Each row is a point. The points of each table are mixes of a few directions, plus a little noise. How many directions does each table use, and how many do they share? Where both have some left over, give the other angles between the two spaces (their principal angles), to ten degrees, smallest first.

First (4 x 3)
[[-83  28  65]
 [ 11   7 -43]
 [ 48 -18 -35]
 [ 24 -18  12]]
Second (7 x 3)
[[ 23  93  27]
 [ 79 -25  69]
 [-50  -2 -44]
 [ -2 -53  -6]
 [-12   5 -12]
 [-16  29 -13]
 [-20 -48 -21]]
Directions: first 2, second 2, shared 1; angles 80

First (8 x 6)
[[ -2  -2  -4   5  -6   4]
 [ 30  12  16 -19  18 -22]
 [-88 -11  23 -19  63  19]
 [ 33   1 -12  12 -31  -4]
 [ 36   9   1  -3 -10 -13]
 [ 13   4   3  -3   1  -8]
 [-32 -25 -47  49 -70  42]
 [  8  12  23 -24  36 -18]]
Second (8 x 6)
[[  0  -8  -7   6 -79   0]
 [ 53   8  -7   7  -7 -13]
 [  0   1   1  -2  18   1]
 [-65 -16   3  -3 -58  17]
 [ 95  18  -7   5  48 -25]
 [-22  -2   6  -5  34   7]
 [-32  -6   4  -5   1   9]
 [-29  -2   9  -7  41   8]]
Directions: first 2, second 2, shared 1; angles 40

First (9 x 9)
[[ 15  37   8 -27  -6  -3   9 -37  29]
 [ 36  83  20 -74  12 -14  23 -95  80]
 [ -5  -9 -11  23 -31  15  -1  29 -29]
 [  5   2  11 -27  49 -22   3 -36  39]
 [-20 -48 -12  41  -6   7 -13  51 -46]
 [ -1   0   3  -2   5  -2   0  -3   3]
 [-10 -20  -6  28 -20  12  -4  35 -34]
 [-16 -45  -8  32  11   1  -9  41 -31]
 [ -1  -1  -4   7 -15   6   0   9 -11]]
Second (8 x 9)
[[ 19 -24 -16   3  -1  -5  18  27 -15]
 [-19  50  63 -76  -1 -18  36 -76  24]
 [-18  20  -6 -17   5  32  -1 -42  32]
 [ 79 -59  -4   0  -3  -7  20  26 -59]
 [ -2  -2  -3  -2  -2 -15  15  19  -1]
 [ -8  -8 -26  45   3  10 -36  32  -2]
 [-45  28  -5  -5  -1  -5   5   5  32]
 [ -4  -2  -4  51   1   9 -60  10 -11]]
Directions: first 2, second 4, shared 0; angles 30, 90

First (8 x 12)
[[ 61  75  88 -48  10  69  17 -68 -24  -4  29  25]
 [-57  36   6  31   0 -17 -41  10  -1 -17 -37   2]
 [-54  -2 -14  23   9  -2 -38   0  35 -41 -14   0]
 [ 11 -22  18  54 -21  -6   1  22  24  34 -32  14]
 [ -3 -35  23 -17  14   8   0  21  17  33 -19  17]
 [ 12 -10 -58 -23   4   7  19  -8  -7 -19   9  -8]
 [ 11 -34   2  -7   0 -14  10   4   9   6  38 -17]
 [ 21  -6 -64 -15 -18 -41  32  16 -50  10  25 -35]]
Second (11 x 12)
[[-95  28  23  -1  36 -44   4 -19  -6   1  15 -19]
 [ 15  19 -48  15 -35  10  -7 -28   2  10 -12  35]
 [ 17 -43  72 -57  44 -52  15 -10  32  19 -25 -53]
 [  3   5  -1  38 -10   1  21  15   0 -11  18   2]
 [-42 -13  31 -19  12   1 -55 -15  29  -7  21   9]
 [-36   7  13  24  11  10  -2  18 -11 -12  19  -8]
 [ 10 -38  60  50   0  55 -46  14  17  20 -27 -23]
 [ -6  30 -78 -64 -19  -2 -27 -27 -12 -14  15  54]
 [ 44  -1 -14   4   5  28  42  51 -49  -3 -19 -25]
 [ 32  21 -62 -29 -21 -12  22 -15 -14  -1  -7  27]
 [ 60 -16   1  38 -25   3  34  14  16  -3   3   1]]
Directions: first 6, second 6, shared 2; angles 40, 50, 60, 90
